Rows are points. Any point is a mix of the corners, with weights that add up to 1. It lies inside the corners' shape when no weight is negative. Say inside or outside, and name the corners with a negative weight.
In the rows, 128 means zero.

Corners:
(1): [89 97]
(2): [138 138]
(3): [121 210]
Points:
[121 202] => inside
[134 143] => inside
[103  88] => outside (3)
[145 158] => outside (1)
[130 160] => inside

Corners:
(1): [102 121 249 152 158 133 163 127]
(2): [154 124  98 147  20 154  34 110]
(3): [158 124 104 113 172 141 153 163]
(4): [147 174 123 128 131 109 158 144]
(5): [163 155 111 104 131 162 179 115]
(6): [ 77 174 193 107 148 165 136 140]
(7): [174 150  84  59 143 117 144 102]
(8): [115 148 143 149 172 144 144  98]
(9): [108 122  90 106 130 131 167 128]
Points:
[163 135 100 112 136 133 156 127] => outside (6)
[134 147 129 107 126 139 141 139] => outside (8)
[153 143  87 148 115 130 128 120] => outside (1, 6, 7)
[146 147 184 144 111 131 138  92] => outside (3, 6, 9)
[110 157 133 127 114 166 116 139] => outside (1, 7)
[144 134 115 133  91 148  96 118] => inside
[164 168  73  66 108 135 134 132] => outside (1, 8)
[161 183  98  97 178 143 155 148] => outside (1, 2, 9)
[128 150 151 133  96 154 144 132] => outside (3, 7, 8)

Corners:
(1): [ 75 126 192  97  40 160 133 177 181 136 132 172 158 152]
(2): [153 140 167 178 159  40  94 136 157  50 129 204 144 167]
(3): [140 171  72 173 169 133 173  89 110 130 141  75  95 201]
(4): [ 74 143 144 148  30 132  95 171 148 134 110 101 184  78]
(5): [137 133 153 162 198  76  89 214 176  86 176 152 144 144]
(6): [ 44 114 156 122  81  96 172 162 128 156  89 126 132  87]
(7): [132 170 161 125 232  88 125 116 113  84 156 116 188 187]
(8): [142 119  64  82 116 106 182 110  99  78 168  64 133 128]
(9): [ 30  92 168  85  68 117  90 126 186 192 165 142 174  76]
(10): [127 222 107 153 125 131 153 109  72 128 204 112 112 119]
(11): [135 164 102 150 202 113 154 120 180  73 146 176 174 117]
(12): [136 164 177 129 190  74  82 111 190  47 128 139 100 118]
(13): [ 13 148 131  81  51 130  96 166 156 153  99 170 130 103]
(14): [196 166  85  93 133 119 167 117 111 164 112  93 135 144]
(15): [148 110 146 132 198 147  95 131 108  85 148 156 138 115]
Points:
[ 65 145 132 103  97 122 111 150 145 130 122 151 137 116] => inside
[107 130 151 115 124  90  85 136 153 112 155 146 157 109] => outside (1, 3, 6, 11)
[104 152 118 115 113 118 130 124 129 131 123 127 142 114] => outside (1, 5)
[140 148 118 142 163 124 108 129 113 104 158 127 167 138] => outside (1, 6, 12)
[ 99 139 146 118 104 116 122 142 140 134 140 127 142 122] => outside (11)
[135 155 131 137 152 107 132 136 132  93 141 136 141 139] => outside (9)
[ 92 168 106 171 118 123 117 139 130 157 134 134 122 113] => outside (1, 7, 8, 12)

Corners:
(1): [ 85 111 120  65 158 108  90  72 139 151  98 139 179 106 121 133 129 169
 127 103]
(2): [195  86 177 146 186 179 179 149 130 137  89 127  79 106 117 153 102 140
  72  90]
(3): [ 83 158 144  80 181 193 137 116 114 162  79  84  97  83 130  60  97 159
  95 143]
(4): [ 90 159  80  66 102 126  88 125 149 137 176  94 137 149 159 127 207 157
 187 124]
(5): [144 120 195  93 156  77  97 174 136 164  65 177 106 173 159 133 115 109
 109 179]
(6): [138 110  87 148  75 109 113  42  55  80 155 151 180 156 196 118 106 102
 134  85]
(7): [116  95 138 199 124 133 128 170 148 170 151 172 172 147 192 104 158  80
  95 141]
(8): [159 106  66  73 156 102 183 123 102  89 102 152 171  62  95 149 158 138
 144 158]
(9): [129  90  92 125 132 140 203 173  76 178 190 105 142  97 110 167 127 167
 201 121]
(10): [137 143 177 130 168 119 153 177 160  91 127 107 171 129 124  42 173 139
 176 146]
(11): [130 127 101 154 208  81  99 151 121 102 150 161  92  90 111 100 122 197
 179 122]
(12): [109  89 140 111  92 191 105 105  83 129  91 134 175 203 130  73 217 140
 112  64]
(13): [ 89 129  99 111 194 161 133 158 159 154 146 110  84  69 104  99 158  82
 222  85]
(14): [181 173 146 108 134  74 126  95 136 148 101 100 134 116  67  49 127 188
 109  72]
(15): [ 67 159  81 169  84 141 194  92 160 152 108 123 161 183 123 134 149 110
 155  76]
(16): [119 191 183 151 103 117 109 130  75 141  53 163 154 126 197  82 123 170
 105 101]
(17): [125 160 150 184 161 110 182  67 148 175  75 106 134 149  99 146 198 142
 193 143]
(18): [146 156 123 156  86 139 174  74 159 108  89 195 134 131 125  55 122 151
 154 120]
(19): [ 95  89 160 140 142  88 214 109  78 132 104 203 117 144 178 159 171 129
  99 144]
(20): [120 134  48  60 213  78 191  80 101 167 106 160 146  78 179 168  95 174
 164 146]
(21): [133 191 197 135 185 188 116  98  68 120 169 183 148 177  83 107 193 159
 123  72]
Points:
[123 121 134 126 150 124 155 114 117 146 112 139 136 125 130 131 146 147
 140 118] => inside
[122 138 130 136 134 126 140 111 111 137 111 139 141 130 144 113 141 136
 145 109] => inside
[112 138 117 142 125 106 132 105 126 118 116 176 151 146 157 112 161 130
 158 119] => outside (2, 3, 9, 14)
[102 142 123  94 186 117 103 122 109 127 128 119 145  94 132  84 185 135
 174 118] => outside (2, 5, 9, 15, 18)
[115 117  96 130 163 148 180 119 130 150 166 110 150 105 111 134 161 122
 157 106] => outside (5, 11, 12, 16, 18)
[128 112 137  73 156 142 161 114  85 130 105 141 135 105 148 141 155 137
 147 135] => outside (7, 11, 14, 15)
